Each point is reached from the start by the listed moves, each made once or not at all, plus a little noise. Say if it took an odd or an even number of moves. Then give how often each move was made.

Moves:
(1): 0.045, 0.015, 0.011
(2): -0.012, 0.053, -0.002
(3): -0.007, 0.000, 0.039
Start: 0.001, 0.014, -0.004
Points:
0.026, 0.082, 0.042 => odd (1, 1, 1)
-0.005, 0.018, 0.034 => odd (0, 0, 1)
0.033, 0.081, 0.004 => even (1, 1, 0)
0.046, 0.029, 0.007 => odd (1, 0, 0)

Moves:
(1): 0.054, -0.010, 0.001, -0.002, -0.001, -0.010, -0.003, 0.008, 0.002, -0.002, 0.011
(2): 0.006, 0.058, 0.002, 0.012, 0.002, -0.007, 0.009, -0.004, -0.002, 0.000, 0.011
(3): -0.002, -0.005, 0.066, -0.002, -0.003, -0.005, 0.007, 0.014, 0.000, -0.005, 0.004
(4): 0.000, -0.008, 0.002, 0.061, -0.003, 0.004, 0.000, 0.013, 0.006, 0.009, 0.007
(5): -0.001, -0.004, 0.002, 0.010, 0.076, -0.011, 0.002, -0.002, 0.001, -0.004, 0.007
(6): 0.008, 0.003, 0.004, 0.003, 0.011, 0.077, 0.013, 0.001, 0.004, -0.006, -0.002
(7): 0.003, -0.011, -0.010, -0.003, 0.003, -0.013, 0.073, 0.005, 0.012, 0.012, -0.009
(8): -0.007, 0.002, -0.005, -0.013, 0.005, 0.006, -0.003, 0.054, -0.005, 0.015, 0.004
Start: 0.031, 0.019, -0.020, 0.000, -0.015, 0.010, 0.001, 0.007, -0.005, 0.039, -0.008
Points:
0.087, -0.006, -0.026, 0.005, 0.063, -0.024, 0.073, 0.017, 0.009, 0.045, 0.000 => odd (1, 0, 0, 0, 1, 0, 1, 0)
0.102, 0.045, 0.046, 0.070, -0.007, 0.056, 0.099, 0.044, 0.016, 0.046, 0.015 => even (1, 1, 1, 1, 0, 1, 1, 0)
0.087, -0.009, 0.037, -0.007, -0.017, -0.019, 0.078, 0.032, 0.008, 0.043, -0.001 => odd (1, 0, 1, 0, 0, 0, 1, 0)
0.042, 0.007, -0.024, 0.010, 0.075, 0.063, 0.089, 0.010, 0.011, 0.040, -0.012 => odd (0, 0, 0, 0, 1, 1, 1, 0)
0.043, 0.003, -0.023, 0.062, -0.006, 0.078, 0.086, 0.027, 0.017, 0.055, -0.011 => odd (0, 0, 0, 1, 0, 1, 1, 0)
0.086, -0.001, -0.016, 0.060, 0.074, 0.077, 0.008, 0.080, 0.004, 0.051, 0.020 => odd (1, 0, 0, 1, 1, 1, 0, 1)

Moves:
(1): 0.068, -0.005, 0.003, -0.006, -0.012, 0.002, 0.006, -0.002, 0.015, -0.020, 0.002, -0.006, 0.003, -0.002
(2): -0.006, 0.050, -0.011, 0.004, 0.014, -0.001, -0.008, -0.003, 0.012, -0.010, 0.006, -0.007, -0.003, -0.003
(3): -0.002, 0.009, 0.070, 0.020, 0.000, -0.001, 0.007, 0.006, 0.006, -0.006, -0.007, -0.010, -0.004, 0.002
(4): 0.006, -0.005, -0.017, 0.070, 0.007, -0.009, 0.010, 0.023, -0.005, -0.007, 0.012, 0.005, 0.020, 0.010
(5): 0.010, -0.008, 0.005, -0.013, 0.061, -0.010, -0.003, 0.001, 0.005, -0.003, -0.022, -0.003, 0.002, 0.002
(6): 0.011, 0.008, 0.005, -0.004, 0.001, 0.071, 0.008, 0.010, -0.013, 0.000, 0.013, -0.015, 0.008, 0.013
(7): 0.007, 0.010, -0.020, -0.021, 0.004, -0.007, 0.075, 0.000, 0.009, 0.014, -0.008, 0.005, -0.001, 0.009
(8): -0.003, 0.016, -0.004, -0.020, 0.004, 0.005, 0.006, 0.090, -0.001, 0.010, 0.006, 0.011, -0.001, -0.006
(9): -0.023, -0.017, -0.001, 0.004, 0.000, 0.016, -0.004, 0.002, 0.078, -0.021, 0.022, 0.010, 0.006, -0.013
(10): 0.026, 0.000, -0.004, 0.020, 0.014, 0.009, -0.025, -0.004, 0.027, 0.092, 0.001, -0.003, -0.005, 0.014
(11): 0.004, -0.016, 0.000, -0.006, 0.024, -0.012, 0.007, -0.004, -0.017, 0.003, 0.069, 0.013, -0.011, -0.017
Start: -0.042, -0.031, 0.006, -0.023, 0.006, -0.008, -0.005, 0.005, -0.003, 0.002, 0.032, 0.034, 0.001, -0.005
Points:
-0.032, 0.053, -0.023, -0.064, 0.028, 0.061, 0.077, 0.102, 0.004, 0.016, 0.048, 0.029, 0.003, 0.008 => even (0, 1, 0, 0, 0, 1, 1, 1, 0, 0, 0)
0.010, -0.003, -0.014, 0.049, 0.127, 0.041, -0.017, 0.027, 0.007, 0.076, 0.109, 0.023, 0.012, 0.013 => even (0, 1, 0, 1, 1, 1, 0, 0, 0, 1, 1)
-0.043, -0.006, 0.061, 0.019, 0.059, 0.001, -0.028, 0.003, 0.103, 0.061, 0.123, 0.038, -0.017, -0.022 => odd (0, 1, 1, 0, 0, 0, 0, 0, 1, 1, 1)
0.046, -0.005, -0.043, 0.011, 0.124, -0.014, 0.058, 0.107, 0.121, 0.060, 0.119, 0.059, 0.010, -0.010 => odd (1, 1, 0, 1, 1, 0, 1, 1, 1, 1, 1)

Moves:
(1): 0.044, -0.015, -0.007, -0.004, -0.024, -0.009, 0.006, 0.006, -0.003, 0.004, -0.008, 0.005, -0.007, 0.012
(2): 0.013, 0.039, 0.004, 0.006, -0.005, -0.004, 0.004, 0.005, 0.010, -0.014, 0.018, -0.003, -0.004, 0.005
(3): 0.000, 0.011, 0.047, -0.010, 0.007, 0.000, 0.019, -0.017, -0.009, -0.010, -0.004, -0.010, -0.013, -0.006
(4): 0.004, -0.008, 0.008, 0.036, -0.002, 0.015, 0.002, -0.001, -0.011, -0.009, -0.006, 0.013, 0.001, -0.021
(5): 0.032, -0.002, -0.008, -0.006, 0.072, 0.014, -0.002, -0.001, -0.002, 0.009, 0.012, -0.002, 0.015, -0.001
(6): -0.005, 0.002, -0.002, -0.018, -0.005, 0.043, 0.009, -0.009, 0.017, -0.011, -0.006, -0.003, -0.005, -0.006
(7): -0.008, -0.003, -0.022, -0.001, 0.010, -0.001, 0.054, -0.007, -0.010, -0.008, 0.015, -0.010, 0.010, -0.016
(8): 0.003, -0.006, 0.025, -0.008, 0.004, 0.015, 0.008, 0.056, -0.001, 0.000, -0.002, -0.012, -0.013, 0.003
(9): -0.007, -0.015, 0.024, 0.005, -0.002, -0.011, 0.009, 0.003, 0.050, 0.007, 0.001, 0.002, 0.014, 0.000
(10): -0.006, 0.030, 0.030, -0.006, -0.006, 0.017, 0.010, -0.005, -0.008, 0.066, -0.014, -0.003, -0.003, -0.012
(11): 0.000, -0.018, 0.006, 0.006, -0.005, 0.006, 0.003, -0.009, -0.005, 0.003, 0.035, -0.017, 0.011, 0.005
(12): -0.002, 0.001, 0.010, -0.014, -0.003, 0.002, 0.001, -0.001, -0.004, 0.005, 0.015, 0.042, 0.004, -0.012
(13): 0.001, 0.002, 0.009, -0.006, -0.011, 0.014, -0.010, 0.012, -0.016, -0.013, -0.016, -0.002, 0.067, -0.020
(14): -0.004, 0.001, 0.014, 0.010, 0.016, 0.016, 0.028, 0.004, 0.002, -0.014, 0.010, 0.022, 0.017, 0.068
Start: -0.011, 0.019, -0.017, -0.024, 0.008, 0.012, 0.007, 0.027, 0.014, 0.008, 0.008, -0.004, 0.015, -0.042
Points:
0.042, 0.031, 0.045, -0.021, -0.021, 0.104, 0.055, 0.100, 0.008, -0.044, 0.013, 0.059, 0.078, -0.013 => even (1, 1, 0, 1, 0, 1, 0, 1, 0, 0, 0, 1, 1, 1)
-0.027, 0.024, 0.118, -0.009, 0.002, 0.114, 0.078, 0.007, 0.032, 0.028, 0.010, 0.002, 0.103, -0.035 => even (0, 0, 1, 1, 0, 1, 0, 0, 1, 1, 1, 0, 1, 1)
0.066, 0.057, 0.052, -0.016, 0.053, 0.049, 0.105, -0.004, -0.030, 0.054, 0.071, 0.010, 0.031, -0.088 => odd (1, 1, 1, 1, 1, 0, 1, 0, 0, 1, 1, 1, 0, 0)
0.016, 0.043, 0.043, -0.027, 0.079, 0.048, 0.095, 0.068, 0.048, 0.070, 0.074, -0.049, 0.045, -0.057 => odd (0, 1, 0, 0, 1, 0, 1, 1, 1, 1, 1, 0, 0, 0)
0.049, 0.017, 0.028, -0.027, 0.062, 0.137, 0.115, 0.080, -0.017, 0.034, -0.005, 0.005, 0.099, -0.037 => odd (1, 0, 0, 1, 1, 1, 1, 1, 0, 1, 0, 0, 1, 1)
-0.006, 0.062, 0.045, -0.061, 0.012, 0.081, 0.092, 0.067, 0.003, -0.047, 0.015, -0.043, 0.058, -0.084 => even (0, 1, 1, 0, 0, 1, 1, 1, 0, 0, 0, 0, 1, 0)
